Each row of a before or after table is a point. The points were changed in one or more steps. Then noise was added and the rows were shuffled. The steps act on columns, c1 being the first. Name the steps. A step turns or swaps two columns, mirrors them in a line or flattens them onto one, adds a multiple of one to another, or multiplies or shifts one. Angles are multiples of 10 degrees, from the lower column toward the higher: turns from -170 to 170, lines from 10 to 170 but not 90. Use the fewest steps. Two steps may share a column if one is a turn and the other turns, adds or multiplies; they go together, in the order done. Otherwise the lowest column goes first.

Before (9 x 3):
[[-48 -76 -73]
 [-43 -71 -21]
 [-14 -46   3]
 [-40  52 -30]
 [-11  81 -27]
 [  3 -27  50]
 [ -1 -18  17]
 [-46 -68 -45]
 [ 38 -20   4]]
After:
[[-18 -31  77]
 [-43 -20 -72]
 [-50 -74 -80]
 [  6  48 -22]
 [  1  19 -18]
 [-14   3 -45]
 [-42 -27  55]
 [-46 -44 -66]
 [ 35   8 -16]]
Steps: swap c2 and c3

Before (10 x 6):
[[-78 -52  23 -21  -5 -19]
 [  5   1 -49  30 -58  65]
 [-33 -38   7 -46  26 -16]
 [ 26 -66 -22 -55 -10 100]
 [-69 -16  16  14  56  22]
 [ 24  33 -31  29  29  93]
 [-95  15  17 -12  38  39]
 [ 39 -43  32 -27 -19  73]
 [-17  -4 -10  14  55  91]
 [-66  29   7 -17  40  35]]
After (10 x 6):
[[ -67  -34   39   20   -8  -22]
 [  -1  -36   46   33    0   75]
 [ -24   26  -24   15   62   65]
 [ -80  -11   11  -44  -34   23]
 [-109   -3    0  -15  -36   38]
 [ -29  -10   23   21  -57  -18]
 [ -65    3   -4  -45  -33   95]
 [ -24   27  -32  -38   -2   90]
 [ -82   10   -6  -12  -45   32]
 [ -31  -12   17   51  -30  102]]
Steps: add -0.5 times c6 to c1; flatten c2 and c3 onto the line at 130 degrees; turn c4 and c5 by 140 degrees

Before:
[[ 13  51   4 -17 -34  86 -32 -48   8 -87 -36]
 [-26 -10   3  50  20   1 -59 -46  93 108  41]
 [ 10  13 -57   4  -6 103  34  68 -10  48  -2]
 [-16  44  33  27   0  30 -43  16 -17 -77 -37]
 [-34  35  35 -23  33 -23 -19 -27  89  81  59]
 [ -1  16  74  -2 -51  65 -35 -30 -31 -40 -13]
 [-30  22 -41 -20 -69  74   1  72  10  45 -50]
 [  3 -19  21 -13 -30  23  -1 -26 -29 -76 -22]
 [ 50  58  40  19 -37  -4 -20 -44 -10 -23 -21]
 [ 20  30  67 -20  19  56 -44 -23 -27 -32 -51]
 [ 23  -3 -24 -19 -12  19 -65  42  58  72  51]
 [-37  38 -69 -23 -28  72 -30  22 -57  31  -5]
 [-30  37 -39  13 -40  86  -5  69  11  61  55]]
After:
[[ 10  19  69  -9 -49  81 -10 -65 -34  -3  -6]
 [ 25  49  32  18   1  61 -21  -3 -14 -56 -38]
 [-42  58  34  30 -43   6   0 -61 -14 -23 -23]
 [ 23  34 -71 -29 -28  48 -12  58 -64  59  -3]
 [-25  -6 -28 -10 -15 -15 -31  58  59  74  53]
 [ 24  33  34 -32  37 -61  -6 -46  83  55  53]
 [-16  14 -54  15   0  62  18  95 -13  93  -1]
 [ 38 -14   2  46  23 -55 -28 -43  96  99  42]
 [ 33  38 -38   4 -26  46  -2  96   5  99  50]
 [ 23  22 -42 -34 -67  46   1  98   8  76 -58]
 [-12  51  12  -5 -42 120 -18 -50  15 -31 -33]
 [ -7 -24  24 -16 -30  62   0 -39 -31 -60 -20]
 [-19  28  67  -7  13  60 -17 -54 -29   0 -44]]
Steps: mirror c1 and c4 in the line at 80 degrees; add -0.5 times c3 to c8; turn c6 and c10 by 30 degrees; multiply c7 by 0.4

Before (11 x 14):
[[ 25 -19   6  -4   1  -7   7 -24  15  27  -4  19  -8   5]
 [ 13   2   8 -29  14  52  33 -20  -9  27 -33   2  -2   7]
 [ 26  -4   9 -23 -16  14 -11  -3  -9 -28  17  19  -4  -7]
 [ -3  -6  17 -25   4 -11 -21  12 -12  12   4 -67 -37   3]
 [ 13   6  13 -14  -4 -16   0  10 -15 -34  -2 -29 -31  -5]
 [-11   5 -36  -4   3  -4 -12  13  55  -1   9  14  -3 -11]
 [ -3   6  12 -36   8  18 -14  -7   7  29 -40  24  -1  -9]
 [ 17  -6   7 -11  23  -8  -7 -40   0  25  12  10 -33   3]
 [ 16  -7 -58 -17  -5   5  17   2 -10  10  14  19  -9  -9]
 [ 22   6  13 -33  29 -15 -19   7 -14  28  12  17   0   6]
 [ 21 -29 -22 -38  19 -14 -18 -13  -5 -33   8 -10   5   1]]
After, 11 rows:
[[ -1   8  20 -35 -28 -16  -1   0 -14  29 -25 -29 -20   7]
 [ -1   3  15 -36  -7  19  -3  11   6  30 121  17   2 -10]
 [ -3  -4  -2 -22  16  16  29  -4  -8 -28 -43 -38 -25  -5]
 [ -9  -8   6 -18   3   2 -68  -3  -9   9 -32 -34 -14  -9]
 [-11 -19   0  -2   8  -8 -11  26  13  29  21 -14 -22   4]
 [-29   8 -12 -14  -2 -14  34 -12 -15 -34  -5  32 -14  -5]
 [-34  -6  18 -25  -5 -11  18  -8 -11  10 -33  58   2   6]
 [-31  -3   9 -12  -5  -5  -8  47   1  26 -32 -20 -16   3]
 [  1   3 -30 -27  -5  49 -21  25  -7  28  96  32 -12   8]
 [ -2   7  22  -2  -5  -1 -28 -12  55  -2 -20 -23  10 -13]
 [  6 -30  16 -37 -14 -12  10  19  -8 -30 -28   1 -22   1]]
Steps: turn c1 and c13 by -90 degrees; add -0.7 times c10 to c3; turn c3 and c7 by 110 degrees; turn c5 and c8 by 160 degrees; multiply c11 by 3; turn c11 and c12 by -160 degrees

Before, 14 rows:
[[ -5   8  23 -14  15 -39  47  19 -31  -8 -38   0  17 -63  52  22   1 -15
   34  34]
 [ 51  17 -78  59  18 -19 -17 -32  20   5  40 -24 -30  36   3  32 -15 -62
  -42  70]
 [ 42  54   3 -17  11  29 -10 -26 -61   2  11  40 -37 -22  -5  55  -2  -8
    2  -6]
 [  8   2   8  67 -58 -16 -28   8  25  28 -51  17  12 -17   8  21 -43  -1
   36 -55]
 [-10  23  27 -23   8 -73 -14 -13  43  44 -13   0   1  39 -30  62 -17  -3
   34 -14]
 [-20 -44 -18  28   6 -54  27 -12 -18  28 -27  -2  25  28 -37  -6  18  22
  -35 -14]
 [ 13   3  16  31  27  25 -30  12 -37   3   0 -14  17 -52  -6  48   0 -33
  -48 -13]
 [-43 -28 -11  32  69  12  28  25 -86  43  12 -11 -21  29   8  13  10 -13
  -24  17]
 [-36  39  31 -34  -3 -41 -26  12  23  52 121  -5 -70   9  -4  11  58  -6
  -21  21]
 [-13   0  64   1 -31  52  20 -28   3 -30  39 -19 -54 -30 -30  22  -2 -16
    2  43]
 [-13 -29  -8  29  54 -11  39  -9 -44  59  47  53  26   9  28 -64 -14 -16
  -33 -33]
 [ 89 -97   1   1   3  60 -55   0   3  20  33   3 -92   7  23 -13  -4 -71
  -52  24]
 [ -2  22   0  15 -13   5 -63 -51  20 -69  22  28  23  48  13  -2  38  -5
   42  50]
 [ 18 -23 -28  12  17  19  -4  -9  20  13   0 -37 -36 -27  12  65  55 -80
   10  42]]
After:
[[-18  24  23  15   6 -31 -13 -15  45  47 -14  -4   5  41 -25  70 -19  -1
   32 -17]
 [-46 -27  -6  50  67  46  26  28 -88   0   5 -17 -20  31   1   9  12 -10
  -24  23]
 [ 12   8   8  62 -59 -28 -27   8  25 -34 -36  20  16 -17   9  23 -43  -1
   38 -65]
 [ -9 -29 -14  62  57   3  42 -10 -42  15  55  54  30   8  27 -61 -14 -17
  -31 -29]
 [ 51  15 -78  43  17  22  -9 -30  21 -40  26 -24 -31  34   6  29 -11 -62
  -42  82]
 [-25 -40 -25  38   3 -25  27  -6 -16  -3 -22   3  29  29 -35  -9  16  24
  -33 -13]
 [-39  34  33  19  -6 -33 -25  13  21  59 115 -12 -70  12   1   3  63 -11
  -27  51]
 [ -3  10  24 -13  14 -97  48  20 -30  12 -45  -3  15 -63  53  19   5 -17
   33  29]
 [ 42  51   8 -18  10  10 -11 -22 -65  18  11  43 -32 -25  -7  55  -5  -8
    3  -6]
 [-16   2  60 -18 -27  20  14 -33  10 -22  31 -18 -54 -30 -28  25  -2 -21
   -3  52]
 [ 24 -20 -24  21  18  -6  -1  -8  21  -1 -13 -36 -39 -30  12  68  53 -78
   15  46]
 [ 13   4  12  23  26 -28 -29  10 -39 -17   0 -11  17 -47  -7  54   5 -36
  -46 -15]
 [ 87 -92  -1  15   2  69 -54  -2   5  12  28   3 -92   3  21 -14  -4 -72
  -51  28]
 [ -6  16   2 -44 -19  55 -63 -50  17 -55  13  26  23  50  14   1  43  -7
   45  52]]
Steps: turn c4 and c10 by -50 degrees; add 1 times c14 to c6; turn c11 and c20 by 10 degrees

Before (14 x 32):
[[ 50  19 -34  35  61  11 -30 -10  34 -18  -5  90  28   6  32  32  -1  43
    8 -31 -34   8  -3  16 -21   5  33 -66  19  65 -61 -23]
 [ -2 -19  28 -66  12  38  -4  18  18 -26  62  13  -3  40  21 -12  61  52
  -11  43  -7  12   4  15  -5 -33  -7   7  17 -33  15   7]
 [ 34  42   9  -9  23 -20 -28 -51  11 -54  13  17  16   6  10  27  29  26
  -26 -27  24   5 -40  -4  22   9  25  26 -12 -42 -55  -5]
 [ 27  46  10 -11  34 -38 -38   0  -3 -28  -6  34  15  51  47  28  -7 -26
  -48 -39  41  -8  -3 -24  19  33  14 -11 -38 -14 -31 -18]
 [-55 -27   7 -12   0   7  50  44  29  -9  32  11 -11  25 -38 -42  39  29
   24  50 -21  80  21  10 -42  -7 -62  24  33  -9  39  62]
 [ 11 -13 -23  36  43 -19 -14  16 -31  69  -6  49  11 -26 -11  54 -27 -23
   18 -37 -73   4   4  44 -42  -9   6 -23  32  29 -67 -11]
 [ 40  14  20  15   3  -8   0  -7 -15 -20  32  11  35  61  37  27  12   5
  -57 -12  35   5 -52   4  17  21  54  23  -7  -5 -47  14]
 [ 59  50  22 -19   8  -9  -7 -20   4 -48  46 -11  12  73  31  16   9  31
    8 -24  41  -3 -15 -23 -19 -20  21  30   0 -11 -28 -21]
 [ 29 -47   7  19  54 -29   2  37 -34  22  20  56   9 -41 -50  21   3 -30
   32  11 -37  26  37  18 -52  -5  17 -19  41  24   3  51]
 [ 49  25  41   6  19  -1 -17  -9 -37 -48  33  -5 -12  39  12  -2  31  10
  -34 -17  23  12 -22  10 -27  29  15  -8 -53 -11 -48 -25]
 [-27 -33  42 -31  28   2 -16  13  38  -7  57  17 -28  33  -1 -76  36   8
   20  26   9  40 -16  12 -69   1 -16  36  45 -17  11  42]
 [ -6 -39   7  16  77 -43  47   4 -31  30 -11  36  -6  -7 -39  20   7 -15
   13  -8 -50 -31 -15  23 -64 -17  26 -31  17  30  -5  19]
 [ 40  15  29  30  39 -30  -6 -29 -40  -5   7  13  25  32  35 -11   2  11
  -49 -64  29 -15  22  -3   4   0  11   4 -25 -22 -55  32]
 [ -3  22   2 -27   5  24 -14  28  45 -53  60 -22  26  49  -5 -14  11  40
   -6 -15   0   7  -8  25  -6   8  37   5  -9 -51  -4  25]]
After (14 x 32):
[[  9 -10 -14  34  41 -19 -16  16 -33  68  19  51  12 -24 -72  53 -26 -23
   17 -38 -71   5 -12  41 -41  -8   5 -21  31  30 -66 -11]
 [ -4  23   4 -26   6  26 -14  27  47 -52  57 -21  23  48   3 -13  13  40
   -6 -18  19   9  11  23  -5  10  37   1  -9 -49  -3  25]
 [ 39  19  -3  34  41 -31  -6 -30 -38  -4  -6  13  24  34  93 -12   0  11
  -49 -63  30 -13 -21   2   5  -3  10  11 -24 -22 -54  31]
 [-57 -25  42 -11  -1   7  52  46  31  -8  39  11  -8  25   7 -42  40  26
   24  50 -10  81 -10  14 -43  -6 -65  28  34  -9  39  61]
 [ 27  45 -32 -12  34 -40 -34   1  -3 -28 -21  33  13  50  44  28  -7 -26
  -48 -38  36  -8   3 -24  20  34  11 -11 -40 -15 -31 -17]
 [-28 -35  42 -31  29   0 -15  13  37  -7  52  17 -28  34 117 -77  37  10
   20  26  30  40  27  13 -68  -2 -13  30  46 -17  11  42]
 [ 38  10 -14  17   1  -7  -3  -7 -15 -20  18  10  35  62  69  27   8   6
  -58 -14  43   8  56   3  15  21  53   4  -9  -4 -44  13]
 [ 50  19 -67  33  61  13 -28  -9  33 -20   7  88  30   4 -85  32  -6  43
    8 -31 -34  10 -21  16 -22   6  31 -64  20  66 -61 -23]
 [ 50  25  31   5  20   1 -16  -9 -36 -47  23  -7 -11  38 120  -2  32   7
  -35 -20  35  10  17   9 -28  31  13 -15 -53 -14 -49 -22]
 [ 59  48  -8 -19   8  -9  -7 -17   5 -48  30 -11  12  70  70  17   9  32
    7 -23  53  -4  22 -20 -20 -20  20  21  -1 -11 -28 -20]
 [ 32  43  -3  -9  23 -22 -30 -51   9 -54   5  17  13   6  27  27  30  25
  -28 -29  28   9  46  -1  20  10  22   9  -8 -44 -56  -2]
 [ -5 -20  10 -66  13  39  -1  19  20 -28  64  13  -3  42  84 -14  60  53
  -11  46  12  15  -2  15  -5 -35  -5   8  15 -34  15   9]
 [ -7 -39  43  16  78 -42  47   2 -31  28   6  37  -5  -7   6  20   9 -15
   13  -8 -50 -30   5  26 -65 -18  26 -35  21  31  -4  20]
 [ 27 -44  54  17  52 -29   1  38 -34  21  31  55  10 -43   4  22   5 -30
   31   9 -28  25 -43  20 -57  -6  18  -5  41  24   4  45]]
Steps: multiply c3 by 3; turn c3 and c15 by 70 degrees; turn c11 and c21 by 20 degrees; mirror c23 and c28 in the line at 80 degrees

Before (13 x 64):
[[  90  107   16  -72   55   55   -1  -26   32   28   61   18  -34   15
   -15   60   66  -63  -53  -23   30    3  -63  -13  -36  -84  -17  -42
    44   -4   41   -3  -58   41   13  -35   44  -27   21   16  -55   34
   -68   -6   81  -30  -53  -56  -82  -54   45   46   40   27  -41   63
   -12  -11   55  -55  -27   41  -11  -76]
 [   6    4  -97   50  -43  -35  -94   36   17   18  -18   33   37  -45
    72  -46   64  -19  -52  -34   44  -23   50   54   47  -81   70   37
   -33  -53   57   11   40  -32  -92    0   51   25   49    7   26   49
   -49  -37   -5   11   52  -17  -35   32  -41   57  -35   48   61   53
   -19   52   35   20  -87   56    4  -82]
 [ -31   70  -71   -8    3  -20   -1   38  -57    9  -21  -42  -61   67
    93   55   20   22  -60   63  -56  -41   46   13  -59   24  -24  -47
   -51   23   22    6   28   81  -26  -22  -37   14  -44   12  -18    4
    32  -46   40  -20  -47  -48  -40   -3   -9  -65    4   43    8   86
    43  -33    7 -107  -49  -45    5  -15]
 [ -24   11   22  -33  -83   14   -7   23  -86   -2  -15  -51  -26  -47
   -26  -34  -34   37  -36    4   35  -66   49   23  -23    0    7   -2
   -12  -40   21  -79  -20   13  -39   -9  -33  -28  -86    5   34   51
     6   40  -14  -34  -38   58  -17    2   16  -17   22  -56   17  102
    19   42   18  -53   18   51  -28   29]
 [ -35    7  -57   36  -62   -3  -12  -19   24   71  -12   53  -46   27
   -10  -42  -41   -6  -47   25    3  -43   15  -32  -42   -3   26   63
   -30   32    1  -83   19  -49   37    2  -42   -1   45   37    2  -63
   -55   13  -42   53  -36   28  -57  -60    4   57   68   31  -25   -3
    -3   38   57 -106  -67   59    8  -25]
 [  63   57   15  -16  -29   43   13   36  -57   -2    8  -31   13   34
   -22   22   58  -65   62   32  -19    1  -42   70   27  -60   66  -42
    10    6   69   35  -22  -39  -57  -29   42   41  -36    3  -15   63
    58  -44   76   19    4   17   20  -69   20   54   24   34    6   22
    15  -83  -27  -31  -28  -61   69  -23]
 [   1   45   20    4   47  -21  -19   44  -30   17  -46  -10  -25   13
    57   -8  -51   58   66   98  -38  -40   45   66   34  -25   23   26
   -41  -36  -19   -5  -63    2  -22   65   56  -44   37   -2   70   28
   -80   39   31   -5   80   -9  -26   -3   35   50   49   43   26   14
    66   29  -42  -82   43  -31   13   42]
 [  93   25   23   -2   13   46    3  -73   46  -46   19    3  -59  -34
    22  -12   18   37  -29   -9   15  -49   70    5   20   22  -54    9
   -34  -52   23  -62  -23  -18  -37  -23  -19   66  -21  -75   45  -37
    46   11  -40   72   76  -27  -44   -9   16   -2    2  -75   54   34
   -19  -84  -61    1   31   10   29  -79]
 [   0   21  -49   41   42  -35   28  -16   11  -17   25  -60   11  -60
    -9  -20   37   -1  -60  -13   51   16   -7  -16   67  -72  -60   -2
   -23  -42   57  -63    0    4  -75   78   92   45  -58  -10   65  -16
    56  -14    4   15   53   -5  -30   66  -33  -32    6   50   54   32
    66  -24  -55   -1   28  -38  -11  -57]
 [ -31  -23  -39   -2  -62   60  -31   49  -71  -10   48    7   16    1
    31  -38  -15   67  -13   42    3   -6  -14  -60   24    6  -61  -14
    65  -75  -20  -82  -64   10  -50   41   10   30   14   -8  -33  -54
    22   43  -52   54  -35    9   21   32  -41    5   59  -68   36   19
     2  -10   -8  -88  -30   62  -21  -81]
 [  46   42   24   56    6   35   10   24   16  -53  -26  -34   -5  -23
    38   17   -5   19    0   46   16  -24  -29  -59   54   20  -16   59
    46   33   63   49   54   24    1  -47   98    7    4   50   13  -28
   -19   -7   57    8   59  -70  -32  -63  -25  -30  -68  -15   45  109
    60  -41    4  -24  -75  -38  -22  -45]
 [ -19    9  -70   42  -86   16  -84   56  -47   18   -7   34  -77  -38
    46   86   47  -43  -50   74    5  -10   64    4  -57  -65    6   25
     5  -38   19    2   57   49  -48   74  -22   -6   49  -74   45  -28
   -49   60   16  -26   19  -34  -11  -34   43   60  -17   -3   81   81
    33    0   14  -36   45   57   79  -11]
 [  48   12   19  -14   43  -39  -11  -69   16    3  -27  -56  -47  -48
   -41   45   41   14   11   46  -38   33   12   62   41   27  -21   65
   -44  -43   27   -5  -34   26  -53  -34   91   63  -48  -69  -38  -39
   -58   70  -32   24   85   52    9   66   15  -45   38   53   13    7
   -34   39   39  -29  -50   36   14   30]]
After (13 x 64):
[[  -4   47   23    2   45  -21  -14   43  -30   25  -49   -9  -37   24
    91   -1  -54   61   69  102  -42  -37   48  -61   33  -19   20   23
   -46  -38  -22   -8  -68   -4  -30   68   55  -40   37   -3   76   32
   -74   28   32  -44   85  -11  -26   -6   31   52   55   44   20   13
    61   26  -47  -89  -42  -40  -45   43]
 [ -23    7  -76   47  -92   13  -85   54  -44   23   -3   30   50   65
    38   85   44  -42  -40   75    4   -5   72  -70  -62  -58    5   25
     9  -45   15    4   61   60  -56   77  -22   -3   55  -73   43  -30
   -51   58   16  -68   13  -33  -19  -43   32   53  -21  -12   83   84
    34    1   16  -31   -4   62   10   -6]
 [ -31   67  -67   -5    7  -17   -3   33  -59   12  -12  -45   27  -78
   115   55   27   24  -60   63  -58  -44   44  -52  -54   31  -20  -48
   -45   21   20    4   23   83  -30  -28  -33   21  -43    9  -15    7
    27  -51   51  -59  -49  -50  -38    1   -4  -58    4   40   11   83
    40  -43    7 -104  -11  -47  -62  -14]
 [ -33    7  -54   35  -73    1  -11  -17   24   69   -7   54   57  -67
   -32  -42  -44    0  -52   21   10  -43   17  -12  -43   -5   28   71
   -22   30    7  -81   30  -49   35   10  -43    4   47   36    0  -60
   -55    6  -40    9  -33   31  -54  -64   -1   53   66   28  -30   -3
    -7   40   60 -109   25   59  -58  -20]
 [  50   47   22   59    4   36    9   25   14  -52  -26  -36   46  -44
   -27   18   -3   18   -5   44   14  -30  -29   29   48   14   -9   64
    46   37   65   44   54   23   -2  -40  106    8    3   49   19  -35
   -20  -10   67  -35   59  -72  -32  -60  -30  -21  -72  -22   55  103
    63  -39    6  -20   66  -45  -88  -47]
 [  57   62   14  -19  -27   53    7   31  -64   -3    8  -36  -69  -41
    -4   19   68  -69   61   26  -12    3  -47  -31   29  -54   63  -46
     7    6   72   29  -22  -41  -60  -29   43   46  -38   12  -10   60
    60  -48   75  -21    0   24   21  -66   22   58   27   31    1   22
     5  -75  -33  -36  -10  -65    6  -24]
 [ -25    3   16  -30  -78   15   -8   17  -88   -6  -19  -49    3   45
   -45  -32  -37   34  -38    4   40  -60   46  -36  -29  -10    1    1
   -14  -42   17  -81  -21   12  -31   -6  -27  -28  -85   10   34   51
     2   36  -14  -73  -43   55  -12    4   18  -17   19  -59   12  103
    23   46   18  -48   30   55  -91   26]
 [   7   14  -90   41  -45  -40  -87   34   22   26  -17   38  -66  -39
   -21  -50   64  -18  -50  -30   40  -25   50   -7   47  -83   63   39
   -33  -48   57   15   36  -29  -98    2   37   29   47    4   29   38
   -50  -43   -3  -27   52   -9  -37   29  -48   63  -38   49   61   54
   -17   52   32   18   91   57  -65  -83]
 [   0   23  -52   47   44  -28   29  -13    9  -15   22  -63    4   63
   -34  -18   41   -1  -59   -8   51   18    0   15   68  -75  -57    1
   -19  -41   53  -56    3    1  -86   75   94   45  -56  -15   67   -9
    58  -12    0  -29   48   -6  -32   66  -36  -40   12   50   47   32
    75  -28  -57    0   32  -43  -69  -56]
 [  93   23   26    1   11   50    2  -71   44  -46   14   12   33   43
    22  -14   24   46  -26  -12   17  -47   71  -50   22   26  -53    9
   -32  -56   25  -63  -18  -19  -37  -17  -14   63  -31  -76   43  -34
    46    9  -34   35   80  -25  -48  -11   19    1    6  -76   47   37
   -22  -86  -64   -6    9    9  -35  -81]
 [ -36  -23  -38    3  -61   58  -34   53  -78   -9   49    6   40  -36
    12  -37  -22   60   -8   40   -2   -4  -10   55   23    8  -71  -15
    72  -69  -23  -77  -64   13  -55   44    5   26   13   -6  -23  -51
    19   38  -48   11  -35    8   19   33  -41    1   61  -71   30   22
    -4   -7  -13  -92   13   57  -84  -80]
 [  88  107   26  -71   62   58   10  -34   36   29   58   23   26  -24
   -19   65   74  -64  -57  -21   24    0  -68  -20  -37  -93  -20  -40
    41   -8   46   -4  -58   38   10  -31   39  -29   18   18  -62   35
   -69   -4   82  -76  -52  -59  -75  -60   50   44   44   35  -40   60
    -7  -12   57  -53   -5   36  -64  -62]
 [  52   18   14  -18   49  -37  -13  -66   14    0  -29  -61  -23   -7
  -117   44   44   12   11   36  -40   35   13  -72   43   25  -17   71
   -37  -41   26   -3  -37   26  -52  -30   86   61  -52  -72  -35  -36
   -53   73  -40  -17   92   46   13   62   16  -44   24   48   15    4
   -41   41   34  -22   70   40  -39   26]]
Steps: turn c13 and c24 by 130 degrees; turn c14 and c61 by -130 degrees; add -1 times c61 to c15; shift c46 by -40; shift c63 by -60
